Rows are points. To make a cloud, some directions were put in groups of two or more. Within a group, all points are equally far from the middle, so they leave a hole (a ring in 2 directions, a hollow ball in 3). The other directions are filled evenly. Then the cloud was stretched, turned, moved and blurred a little. How many holes are there, and how many directions does each take, smallest first?
In the rows, 128 means zero.

Cloud (19 x 3):
[[114 131 182]
 [132 174 167]
 [ 90 124 102]
 [ 75 134 142]
 [146 177 120]
 [108 183 148]
 [133 155  93]
 [117 167 100]
 [129 111 174]
 [118 146  89]
 [ 76 141 137]
 [122 139 183]
 [ 78 133 155]
 [136 167 171]
 [ 75 137 133]
 [ 92 173 144]
 [106  86 136]
 [129  86 122]
 [ 79 113 129]]
Holes: 1 (3)

Cloud:
[[ 65 142 164 109]
 [116 113 141 199]
 [185  89 153 110]
 [138 100 139 121]
 [106 130  81  82]
 [111 142  57 132]
 [170 193 141 136]
 [121  85 114  88]
 [107  59  99 145]
 [ 95 111 144 103]
 [160 147  99  94]
 [105  56 106 144]
 [130 105  94 135]
 [121 119 106 163]
 [116  81 100 142]
 [166 159 162 120]
 [ 88 156 164 106]
 [103 156  91 132]
 [135 122 147 126]
 [150  99 127 164]
 [ 95 148  89 157]
 [112 130 155 170]
 [107 171 129 160]
 [132 104  87 116]
 [141  82  90 144]
 [ 93 124 143 141]
 [180 135 112  74]
 [138 101 160 102]
 [130 126  98 174]
 [131 163 151  78]
 [106 177 149  99]
 [ 93 118  98 178]]
Holes: 0

Cloud:
[[122 139 155 136  85 100]
 [110 183 103 101 139  92]
 [168 104 133 141 178 107]
 [118 162  92 124 187  87]
 [153 163 124 141 194 106]
 [128  86 149 135 159 154]
 [141 172 162 101 116 100]
 [147  64 129 161 113 150]
 [122 143  59 106 156 156]
 [148 174 186 153 154 104]
 [115  74 140 192 164 121]
 [122 120 111 201 176 151]
 [116  95 180 125 125 146]
 [139 162 112  65 175 120]
 [138 140 140 118 110  88]
 [110 131 110 141 123 152]
 [148  98 130  69 143 101]
 [138 156  98 152 174  89]
 [163  95  91 163 137 146]
 [161 162 133 119 192 143]
 [121 126 170 137 125  96]
 [124 119 177 169 141 105]
 [170  83  93 137 119 122]
 [154 109 175 127 103  86]
 [146 133 153 100 127 167]
 [182 100 151 151 120 149]
 [162 161 145  80 113 150]
 [121 187 115  64 157  99]
 [113  91 155 157 157  90]
 [ 78 158 154  85 176 132]
 [175 130 165 110 144 134]
 [132  63 153 184 146  78]
 [123 123 167 180 123 131]
 [ 97 116 116 158 153 114]
 [185  55 125 203 123 144]
 [154  46 119 119 156 132]
 [135 106  93 113 167 149]
 [154 185 127  86 144 126]
 [130 160 121  56 172 158]
 [114  92 162 142  87 118]
 [179 128 145 139 127 148]
 [164 114 125 111 143 115]
 [132 174 152 106 181  99]
 [109 137 143 161 143 109]
 [123 126 166 172 143 102]
 [136 111 171 133 176  84]
 [118 116 152 128 172 160]
 [110  84 179 136 155  94]
 [120 110 126 154 184 156]
 [178 100 100 157  98 102]
 [115 114 120 156  88  95]
 [129 153 142 169 160 169]
 [114 125 160 144 125 103]
 [162 119  99 127 144 137]
 [180 167 111 169 153 140]
 [158 167  96 163 127  99]]
Holes: 1 (2)

Cloud (104 x 9):
[[ 71 120 143 168 152 125 139 179 147]
 [188 100 181  79  96 144 133 123 159]
 [141 104 195 112 135 163 136 154 185]
 [179 160 134 126 123 154 151 147 133]
 [165 104  57 133 156 109 136 128 123]
 [147 148 123  92  97 166  97 126 191]
 [ 76 136 117 146 141 132  95 147 154]
 [139 171 136 150 137  24 141 160 123]
 [ 95 155 171  79 110 176 124 137 150]
 [117 174 152 143 151 119 135  99 140]
 [ 51 132 166 137 142 123 124 163 151]
 [121 140 170 120  83  78 127 198 162]
 [130  69 137  85  89 146 147 115 150]
 [138  94 197 109 115 172 187 136 166]
 [108 124 160 164 169  96 141 167 127]
 [ 98 177 177 117 117 131 177 108 107]
 [147 102 182  54 141 130 107 139 146]
 [119 101  78 105 106 166 139 133 162]
 [104 156 164 116  82 130  75 160 109]
 [190 134 122  85 116 130 129 116 114]
 [ 93 100 184 123 150 137 104 120 111]
 [156 133 102 104 115 185 119 133 142]
 [144 119 169  83 111  99 120 152 176]
 [138 154 103 158 120  48 140 148 136]
 [119 153 141  70 129 147  61 168 146]
 [140  94 151 135 127 100 106 136 177]
 [148 128 129  99 117 199 106 123 115]
 [146 138 129  95 178 139 174 121 135]
 [148 188 107 130 143 118 147 178 153]
 [125 125 172  41  75 192  93 102 141]
 [161 110 165 163 117 103 157 139 160]
 [132 119 127 137 164  96 126 207 161]
 [128 183 204 134 105 141 154 143 102]
 [ 90 112 116 161 196 113 150 151 113]
 [ 89 146 120  90 110 137 111  98 142]
 [110 170 136 101  91 152 121 146 159]
 [153 168 118 119  76 126 123  87 128]
 [133 148 116  93 125 169 106 148 129]
 [122 139 143 165 155  76 181 129 123]
 [168 166 136 124 127 141  96 167 154]
 [144 168 184 117 102 159 173 160 122]
 [121 156 168 169 119 156 167 139 108]
 [116 128 199 103 166 111 133 129 104]
 [137 156 190 179 138 110 146 131 113]
 [184 124 105 144 133 122 103 175 102]
 [190 102 138 110 140 160 106 157 181]
 [178 100 128 113 161 137 115 163 149]
 [109 161 124 163 109  95 126  89 155]
 [121 160 121 132 112 123  64 125 142]
 [ 98 156 175 137 145 122 188 143 128]
 [102 142 130 181 170 113 129 130 141]
 [154 197 170 141 114 107 159 153 155]
 [171 145  84 108 147 123 109 144 119]
 [ 96 190 179 166  93 110 132 136 112]
 [163 140  90  85 146 122 178 139 136]
 [144 140 146 126 121 190 121 112 122]
 [103 136  87 131 119  87 189 166 110]
 [114 179 120 109  80 114 129 166 152]
 [126 146 171  70 112 180  82 127 126]
 [122 181 148 172 168 118 141 154 135]
 [169 179 121 133 141 137 138 102 141]
 [143 131 112  94 136 114 144 174 193]
 [132 113 204 104 142 143 139 130 143]
 [ 85 147 186 123 134 146 115 126  81]
 [ 81 123 190 133 152 105 123 151 132]
 [ 83 174 139 124 142 143 126 140 162]
 [157 121 149 100  64 101 127  95 114]
 [103 122 168 139 162  93 122 160 179]
 [140 112 109  60 178 117 111 149 139]
 [131  80 160  86 178 173 150 170 140]
 [133 109 126 163  97 163 121 131 117]
 [156 144 135  88 124 128 116 169 150]
 [ 79 158 123 201 138  75 189 183 136]
 [136 178 187 124 108 155 166 174  97]
 [134 190 130 133 122 132 137 124 197]
 [122 103 182  88 164 108 131 113 121]
 [140 127 122 135  65 164 140 127 131]
 [112 153 145 140  93 117  78 129 126]
 [166 175 110 163 103 139 112 152 108]
 [112 175 147 160  99 134 120 151  84]
 [127  95 162 104 163 171 163 159 172]
 [163 159 166  70 108 138 144  90 171]
 [ 87 161 145 170 150  83 211 160 147]
 [149 154 182  95 110 148 143 185 129]
 [151 164 105 129  89 130 154 182 140]
 [167 115 110  91 160 194 126 129 185]
 [ 91 154 157 138 104 159 107 151 148]
 [162 161 175  82  79 127 129 157 122]
 [112 106  89  59 150 132  96 155 146]
 [113  74 147 119 119 135 110 154 158]
 [145 133 135  99 173 154 118 197 130]
 [141 205 139 121  99 118 160 161  94]
 [115 115 105  85 102 127 114 143 171]
 [165 111 146  82 152 121  86 141 174]
 [110 136 185  73 159 164 125 147 138]
 [ 86 103 164 155 103 163 133 159 160]
 [ 67 139 191 133 146 149  90 163 140]
 [142 121 157  99 128  85 140 126 188]
 [143 148 136 170 197  98 143 162 137]
 [ 91 164 133 150 117 143 105 170 118]
 [171 111 186  83 125 136 159  98 139]
 [145 151 102 110 168 131 163 171 175]
 [160 177 122 121 108 114 117 169 131]
 [187 171 118 101 111 120 170 113 114]]
Holes: 1 (3)
